Rows are points. Each copy is the shape, with its points in the same order, turned, moved and blurred by noise. Some copies are also mirrored. Which?

Shape:
[[ 0.0 -1.6]
 [-1.3 -1.9]
 [-3.2  2.2]
 [-0.3  1.6]
 [-2.2 -6.1]]
Copy 1 (5 x 2):
[[-1.2  1.0]
 [-1.9  0.2]
 [ 0.6 -3.6]
 [ 1.5 -0.6]
 [-6.2  1.2]]
Copy 1 is: mirrored
Copy 2, 5 rows:
[[ 1.6  0.6]
 [ 2.5  1.8]
 [-0.8  4.7]
 [-0.9  1.8]
 [ 6.7  1.5]]
Copy 2 is: mirrored
Copy 3:
[[-1.6 -1.8]
 [-0.5 -2.3]
 [ 2.6  0.7]
 [-0.7  1.5]
 [-1.0 -6.6]]
Copy 3 is: mirrored

Shape, 7 rows:
[[-4.1  0.5  0.7]
 [ 0.5  0.3  3.2]
 [-4.1 -0.4  2.9]
 [ 2.7  3.9 -4.5]
 [ 1.1  0.7 -4.6]
 [ 1.9 -1.9  1.4]
 [ 2.4 -0.3  1.4]]
Copy 1 (7 x 3):
[[-3.6 -1.9  0.6]
 [ 0.6 -1.2  4.1]
 [-2.7 -3.7  1.9]
 [ 0.4  6.6  0.0]
 [ 0.7  3.6 -2.2]
 [ 2.7 -1.4  1.5]
 [ 2.6  0.3  2.7]]
Copy 1 is: only turned
Copy 2, 7 rows:
[[ 4.4 -0.8 -1.2]
 [ 3.6 -1.7  3.7]
 [ 5.2 -2.9 -0.3]
 [-1.2  5.8  2.5]
 [-1.8  2.9  0.3]
 [ 0.3 -2.4  3.5]
 [ 0.8 -1.0  4.5]]
Copy 2 is: mirrored
Copy 3, 7 rows:
[[-3.8 -0.9  2.6]
 [ 1.5 -0.4  2.2]
 [-2.3 -0.6  4.8]
 [-0.9 -1.1 -6.3]
 [-2.7  1.0 -4.4]
 [ 1.2  2.4  0.6]
 [ 2.3  1.2  0.1]]
Copy 3 is: mirrored
Copy 4 (7 x 3):
[[-1.8  3.2  0.3]
 [ 1.7  1.1  3.3]
 [-2.1  4.0  2.5]
 [ 2.7 -2.9 -4.8]
 [-0.4 -3.0 -3.1]
 [ 0.7 -2.0  3.2]
 [ 1.8 -1.4  2.3]]
Copy 4 is: only turned

Shape (7 x 4):
[[ 0.1  1.8  1.5 -2.3]
 [ 1.3 -4.0 -3.1  0.6]
 [ 2.7  1.3 -1.3  5.2]
 [-0.8  0.6 -1.8 -1.6]
 [-2.3  1.1  2.7 -1.6]
 [-5.4 -0.4 -1.4  3.2]
 [ 1.4  1.5 -4.2  5.7]]
Copy 1 (7 x 4):
[[ 2.1 -0.2  1.0 -2.9]
 [-3.9 -2.0  1.0  2.1]
 [ 1.4  1.9  1.9  5.4]
 [-0.5 -0.1 -0.9 -1.1]
 [ 2.9 -2.1 -0.6 -2.6]
 [ 1.4 -1.9 -4.6  2.8]
 [-0.2  2.7  0.4  6.0]]
Copy 1 is: mirrored
Copy 2:
[[ 1.2  2.0  0.2 -2.3]
 [ 2.7 -1.5 -3.9  3.3]
 [-1.2  1.6  0.9  5.8]
 [-0.1  0.9 -2.8 -0.8]
 [ 0.2 -0.2  1.1 -3.2]
 [-4.0 -4.2 -1.2  0.4]
 [-3.2  1.0 -1.5  6.4]]
Copy 2 is: only turned
Copy 3 (7 x 4):
[[-0.7 -1.8  0.9 -2.4]
 [ 1.6  1.0 -1.2  4.3]
 [ 0.2  4.9  4.2  1.3]
 [-0.7  0.0 -1.4 -0.7]
 [-3.1 -3.0  1.4 -1.6]
 [-6.4  2.2  0.1  2.4]
 [-0.2  7.0  1.8  1.7]]
Copy 3 is: only turned
Copy 4:
[[ 0.6 -0.9  2.7 -1.9]
 [ 4.3  0.4 -3.6  1.2]
 [ 2.5  6.7  0.5  1.5]
 [ 0.0 -0.4 -0.7 -0.5]
 [-0.5 -2.3  4.0  0.8]
 [-2.3  1.2 -0.8  5.0]
 [ 0.4  6.8 -2.6  1.6]]
Copy 4 is: only turned

Shape, 9 rows:
[[-2.8 -3.0  2.8  1.4]
 [ 2.7 -1.5  1.5  2.7]
 [-0.9  4.5 -0.7 -2.9]
 [ 0.1 -1.8  4.0 -3.7]
 [-4.6  4.6 -1.4  2.7]
 [-0.5 -0.8 -3.1 -2.8]
 [ 2.9  4.1  2.8  1.1]
 [-4.8 -1.8  1.1 -0.6]
 [-0.5 -1.1 -2.4 -0.7]]
Copy 1:
[[ 1.4  4.4  1.8 -2.4]
 [ 2.2  1.6  2.8  1.5]
 [-1.3  0.7 -5.9  2.2]
 [ 5.2  3.3 -2.3 -1.5]
 [-5.6  2.7 -1.4  0.6]
 [ 0.5 -2.4 -2.5 -1.5]
 [ 1.0  2.7 -1.2  5.2]
 [-0.3  3.8 -1.1 -4.4]
 [-0.4 -1.3 -0.9 -1.6]]
Copy 1 is: only turned
Copy 2:
[[-3.4  0.8 -1.5  0.5]
 [ 0.5  0.4  1.5  4.1]
 [ 4.4  1.0  1.2 -4.2]
 [-2.9  1.9  3.9 -2.1]
 [ 4.1  1.0 -5.2 -2.1]
 [ 1.3 -3.6  1.8 -2.7]
 [ 4.3  4.1  2.3  1.5]
 [-2.4 -0.2 -2.0 -2.7]
 [ 1.2 -3.1  0.9 -0.8]]
Copy 2 is: only turned
Copy 3 (9 x 4):
[[ 3.9 -2.1  1.6 -2.2]
 [ 1.9 -2.1  2.4  3.7]
 [-2.6  4.3  0.1 -0.8]
 [ 5.2  3.1 -0.3  0.1]
 [-4.4  0.2  3.8 -4.1]
 [-0.5  0.5 -3.5 -0.1]
 [-0.6  2.8  4.8  2.8]
 [ 2.3 -0.7  0.4 -4.5]
 [-0.6 -1.2 -1.9 -0.3]]
Copy 3 is: only turned
Copy 4:
[[ 0.5 -0.4  3.3 -3.7]
 [-0.9 -3.0  2.2  1.0]
 [ 4.1  2.8 -1.5  2.4]
 [ 1.5 -2.0 -2.0 -2.9]
 [ 4.0  4.5  4.7  1.8]
 [-1.1  3.8 -1.8  1.3]
 [ 4.0 -3.2  1.8  3.2]
 [ 1.1  2.7  1.8 -3.6]
 [-2.1  1.9  0.5  0.5]]
Copy 4 is: only turned

Shape (11 x 6):
[[-0.9  1.4 -2.3  2.7  0.4  2.0]
 [-1.7  1.1 -4.5  1.0 -1.8 -3.5]
 [ 1.8 -3.0 -1.7 -4.7  4.6  3.4]
 [ 1.6  1.7  3.5 -3.6  2.3 -2.5]
 [ 2.9 -2.6  1.9  1.2 -2.6 -1.7]
 [ 2.7 -0.2  1.2 -2.0  5.0 -2.7]
 [-2.2 -1.9  0.3  2.5 -1.9  1.1]
 [-5.3  4.1  0.9 -1.5 -3.7 -3.7]
 [ 0.6  2.6 -1.8  2.7  0.9  1.1]
 [-1.8  3.4  4.1  1.9  3.0 -1.2]
 [-3.3 -0.6 -1.9 -0.4  0.3 -1.4]]
Copy 1, 11 rows:
[[ 2.3 -2.0 -0.1  0.2 -2.5 -3.8]
 [ 0.6  1.5 -2.0 -3.9 -1.5 -4.9]
 [-3.6 -4.6 -0.9  3.4  3.3  0.2]
 [ 1.3  1.3 -0.7 -0.4  3.0  4.1]
 [-2.0  3.0  3.2 -0.2 -2.5  0.9]
 [ 0.4  1.5 -0.1  2.0  4.8  0.9]
 [ 0.6 -2.0  3.1 -2.1 -2.9 -2.0]
 [ 3.8  0.3 -2.3 -7.9 -1.6  0.1]
 [ 3.3 -0.6 -0.4  1.7 -2.3 -2.8]
 [ 6.5 -0.3  1.9 -0.7  1.2  1.4]
 [ 0.3 -1.4  0.1 -3.6  0.6 -3.0]]
Copy 1 is: mirrored
Copy 2 (11 x 6):
[[-3.3 -1.4 -2.3  2.2  0.5  1.8]
 [-6.5 -0.7 -3.3  0.1 -0.9 -2.0]
 [ 3.5  5.1 -2.9 -1.5  1.0  1.3]
 [ 0.5  1.3  4.1 -3.3 -0.5 -1.2]
 [ 1.5 -1.3  1.0  1.8 -2.5 -3.8]
 [-0.3  4.4  2.1 -1.3  1.9 -1.8]
 [ 0.1 -4.1 -2.4  1.5  0.2 -0.8]
 [-5.5 -6.7  0.3 -5.2 -0.6 -1.9]
 [-3.0 -0.8 -0.2  2.8  0.0  2.1]
 [-1.5 -2.7  4.1 -0.4  3.8  0.9]
 [-2.4 -2.0 -2.7 -1.2  1.9 -1.4]]
Copy 2 is: only turned
Copy 3 (11 x 6):
[[-2.5 -1.4 -3.8 -0.3 -0.3 -2.1]
 [-1.7 -6.1  0.2 -0.4  2.2 -1.8]
 [-2.5  6.0  1.5 -2.7  3.0 -2.8]
 [ 1.2  0.9  4.1 -3.4 -3.4 -3.7]
 [ 4.6 -0.7  0.6  2.0  0.0 -1.9]
 [-0.4  1.8  3.7 -1.5 -1.2 -6.5]
 [-0.6 -1.1 -1.7  2.7 -0.8  0.9]
 [-1.0 -6.7  2.5 -2.8 -3.7  2.2]
 [-1.6 -1.8 -3.5 -1.1 -0.9 -3.7]
 [-1.8 -1.0  0.4 -0.5 -6.8 -3.7]
 [-3.2 -2.4  1.4 -0.1  0.3 -0.4]]
Copy 3 is: only turned
Copy 4, 11 rows:
[[ 4.1  0.9 -1.8  2.4 -1.3  2.6]
 [ 2.6  0.4 -5.7  3.1  1.4 -1.1]
 [-4.3  0.0  0.1  2.3 -1.7  5.3]
 [-1.8 -0.2 -1.3 -5.3  0.1  1.1]
 [ 1.8 -2.2  1.6  0.4  2.2 -2.1]
 [-2.3 -3.0 -1.8 -3.2  1.1  3.3]
 [ 4.0  2.4  0.6  2.2  2.4  0.3]
 [ 2.7  5.4 -5.4 -3.0  2.6 -3.7]
 [ 4.8  0.2 -2.9  0.7 -2.2  2.1]
 [ 4.4  2.4 -1.8 -5.2  1.3  3.1]
 [ 1.0  2.1 -3.9  1.6  3.3  1.4]]
Copy 4 is: only turned
